Every row gives one point. Each copy is the shape, with its points in the same order, stretched, turned, moved and blurred by noise. Some copies are also mirrored. Which?

Shape (6 x 3)
[[1.4,-4.9,-1.5],
[-2.9,-0.5,-8.1],
[6.5,-2.5,6.3],
[2.9,1.7,-2.6],
[-1.5,-0.1,-0.1],
[4.6,-5.2,5.3]]
Copy 1 (6 x 3)
[[-3.0,-2.4,-0.5],
[-9.1,2.5,-0.3],
[6.9,-2.7,-1.3],
[-1.2,3.8,-3.2],
[-1.3,1.5,2.2],
[4.4,-4.4,-1.3]]
Copy 1 is: only turned
Copy 2 (6 x 3)
[[-5.3,-5.1,0.4],
[-4.1,-1.7,-8.8],
[0.6,-5.1,5.5],
[0.8,-2.5,-4.4],
[-2.4,0.3,-2.3],
[-3.1,-5.1,6.8]]
Copy 2 is: only turned

Shape (10 x 6)
[[0.7,5.2,0.7,2.2,-3.0,3.2],
[-1.4,-3.1,4.6,3.7,-3.8,4.7],
[1.9,-1.6,-1.3,-6.9,4.0,2.5],
[1.9,6.4,-0.7,3.2,1.4,2.3],
[-4.0,-0.5,-0.3,1.0,11.8,0.8],
[8.2,-2.6,4.3,-3.9,-3.1,0.1],
[-2.0,-1.5,-15.0,-1.9,-3.1,3.5],
[-3.9,4.1,1.8,-4.0,-2.8,2.0],
[1.8,-1.7,1.7,2.8,-1.4,-4.2],
[-0.2,-1.7,2.0,-3.1,-0.6,-2.5]]
Copy 1 (10 x 6)
[[1.5,-3.5,-1.1,-5.0,-1.7,-0.4],
[-1.3,-4.7,-0.6,-4.3,-8.9,5.9],
[-1.3,-5.3,-4.1,0.3,5.2,3.7],
[3.0,-0.4,-3.2,-2.9,0.7,-0.9],
[-3.1,7.8,-4.3,4.0,1.6,6.3],
[6.0,-13.7,-0.7,0.2,0.5,4.2],
[-11.7,0.0,-5.9,3.1,2.7,-9.3],
[-2.4,-4.4,2.8,-4.7,0.8,3.1],
[1.8,-3.2,0.4,4.3,-3.6,-0.2],
[-0.5,-5.1,1.9,1.9,0.9,2.7]]
Copy 1 is: only turned
Copy 2 (10 x 6)
[[1.2,7.1,0.1,-0.1,-3.0,-1.1],
[2.4,0.8,-0.3,-6.4,-6.6,-0.6],
[-2.9,-2.6,-0.9,-1.2,4.2,-1.1],
[0.5,6.7,-2.9,1.6,-1.3,-1.0],
[-1.9,-2.5,-8.5,2.7,0.6,-6.1],
[2.6,0.9,0.4,-6.3,2.8,3.8],
[-4.5,-2.7,4.8,9.2,-2.4,4.7],
[0.3,1.9,3.7,-1.5,-1.2,-5.2],
[6.1,0.9,-1.4,-0.3,-0.3,0.8],
[3.2,-1.4,0.7,-1.2,1.0,-1.5]]
Copy 2 is: mirrored
Copy 3 (10 x 6)
[[0.6,-1.5,-6.5,3.4,-2.5,-4.5],
[-5.6,-4.3,-0.1,-0.3,-3.4,-0.7],
[6.6,-2.2,3.4,1.4,1.4,4.1],
[2.8,1.8,-7.7,1.8,-3.2,-1.7],
[-0.2,3.7,0.9,-7.5,2.5,8.4],
[3.0,-3.8,4.8,10.2,-5.3,0.4],
[7.3,-0.2,1.9,-6.9,1.1,-7.3],
[0.4,-2.3,-3.6,4.0,5.4,-4.2],
[-2.3,5.0,2.4,4.3,-3.8,-1.0],
[-0.6,1.9,4.1,4.5,2.3,-0.1]]
Copy 3 is: mirrored
